Each row of a before or after table is a point. One or more steps were done to the points. Then noise was added and the rows were shuffled. The steps act on how far a point lies along the listed directions, d1 being the first. What was done? A step turns or swaps two directions, mirrors them in a line or flattens them onto one, adds a multiple of one to another, or multiplies one. Angles are multiples of 10 degrees, from the lower direction toward the higher: turns from -170 to 170, lines from 10 to 170 but not 90. Use the fewest steps. Two steps may share a direction if one is a turn and the other turns, adds or multiplies; they go together, in the order done. Otherwise the lowest direction goes first.

Directions:
(1): [ 21 -57  28]
(2): [-25 -35 -52]
Before, 12 rows:
[[ 25  34  30]
 [-36  26 -56]
 [ -6   3 -62]
 [-49   9 -55]
 [ 43  -9  65]
 [ 48  42  37]
 [ -9 -69 -15]
 [ 44  21  59]
 [ 17 -14  28]
 [-14 -82  -3]
 [ 20 -34  52]
 [  5  46   9]]
After, 12 rows:
[[-35 -23 -62]
 [-12  41 -17]
 [ 10  52   7]
 [ 13 -68  26]
 [-40 -41 -46]
 [ 14 -68  43]
 [ 24   5  60]
 [  4 -34 -51]
 [ 26  64  36]
 [ 19  10  30]
 [ 30  68   5]
 [ 31  44  55]]
Steps: turn d1 and d2 by -40 degrees

Directions:
(1): [ 22 -33 -29 -63  10  31  41  55]
(2): [  7 -87  54   9  29 -14 -23   4]
(3): [  9 -35 -78  25  31 -41  19 -34]
(4): [-22   2 -22 -60 -11 -50 -69  11]
(5): [-39 -12  28 -38 -34 -40  63 -38]
(6): [-34 -43 -30  32 -78  25 -12  18]
Before, 9 rows:
[[ 51  16  66 -15  66   5 -22  53]
 [  5 -36  10   6  71 -42  48 -51]
 [-45 -85  21   2 -19 -61  -1  -4]
 [ -2  23 -41 -36  43 -71  34 -32]
 [-28  39  -6 -11 -10 -40 -11 -21]
 [-20 -17  39   0 -43  37  21  29]
 [ 35 -44  -9  30  38 -34 -80  12]
 [-22 -27 -14  49 -26  20  30 -23]
 [ -2 -10 -18 -18 -11 -26 -13   1]]
After, 9 rows:
[[ 25  74  10 -63  64 -27 -46  32]
 [-17 -51  46 -48 -10 -73  -2 -21]
 [ 41  11  58  10  93 -81  52 -50]
 [-14 -34 -22  72 -23  31  10   8]
 [ 26  24  74 -55  79  15 -37  31]
 [  0 -10 -20 -11 -10 -21 -38   6]
 [ -1  20 -49 -38  14 -11   5  17]
 [ -4 -82  -2   9 -12   6 -61  74]
 [-22 -23  13  12 -59  58  -4  41]]
Steps: turn d1 and d5 by -160 degrees; mirror d3 and d4 in the line at 70 degrees; multiply d6 by 1.6

Directions:
(1): [ 43  -2  27  19 -71  18  34  52 -60 -16  24]
(2): [  4 -59 -56  11  -4  18 -55   2 -62  34 -39]
(3): [ 19  -1  17  75  37  77  27 -48  -3   4  -1]
(4): [ 48 -19  24  17 -32 -45 -51 -74   0 -41  19]
(5): [-61 -32 -11  25 -54  36 -32   8  47   3  61]
Before:
[[-18  10  -6  11  14  18  -4 -19  16   9   4]
 [ -9  -2  44  43 -29  21   2  22   3 -25  38]
 [  7   6   6 -24 -22  -9  19  56  -7   7  -1]
 [-28  30 -16 -54  36 -33  -3  26  21  23  -8]
 [ 41 -12  11  41 -12 -22 -16 -64  14 -16  11]
 [ -4  -6 -17 -15   7  11  18   6 -17  -2  -9]
 [ 44  11  52  33 -33  17  26 -34 -21 -49  24]
 [ 13  10  -1 -22   5  -7  -4 -21 -20  -7  -3]
 [-11  53  52   3 -14   0  28 -10  65 -34  43]
 [-51  25  -7  12  47  56   9  -2  43  15  11]
 [ 28 -47 -14  57  11  40 -21 -33 -68  10 -31]
 [ 14  29  14   5  53  38  37 -15   5   0 -25]
 [ 18 -24  -7  14   5   4   7  -9 -17  10 -26]
 [ 15  22   5 -11   0 -33   4  -8 -12 -22 -18]]
After (14 x 11):
[[  4  34  11 -31   6   0  29   3 -10  -5   4]
 [  8  58  28  -8   4  -7  60  24   2 -24   2]
 [ 33  10  31  33  -5  39  36  10  -9  -2   2]
 [-32 -17 -27   4  43 -13 -93 -96  58  -4  -2]
 [ 12 -14   0 -12   0 -25  11  -4   3   1 -15]
 [ -7   7 -19 -43 -32 -50  12  57   2  10   4]
 [  5  39  21  25  59  32  30 -31  25  11   4]
 [-17  34  27  -7 -21  -5   9  10  43 -17  26]
 [  4  24  25 -50 -58 -44  24  48  -9 -37  24]
 [-19  -6 -22  -4  12 -14 -36 -33  17  11  -4]
 [  7  -6  -3   3  15   5  12 -27  -3 -19  -2]
 [ 15  46  39 -38  45 -54  -4 -70  70 -39   1]
 [-15 -35   5  23 -41  -2 -42  32 -27  -6  17]
 [  0 -35 -26 -30  -8 -60 -55  -3 -32  -1 -29]]
Steps: turn d3 and d4 by 130 degrees; add -1 times d4 to d1; add 1.5 times d5 to d2
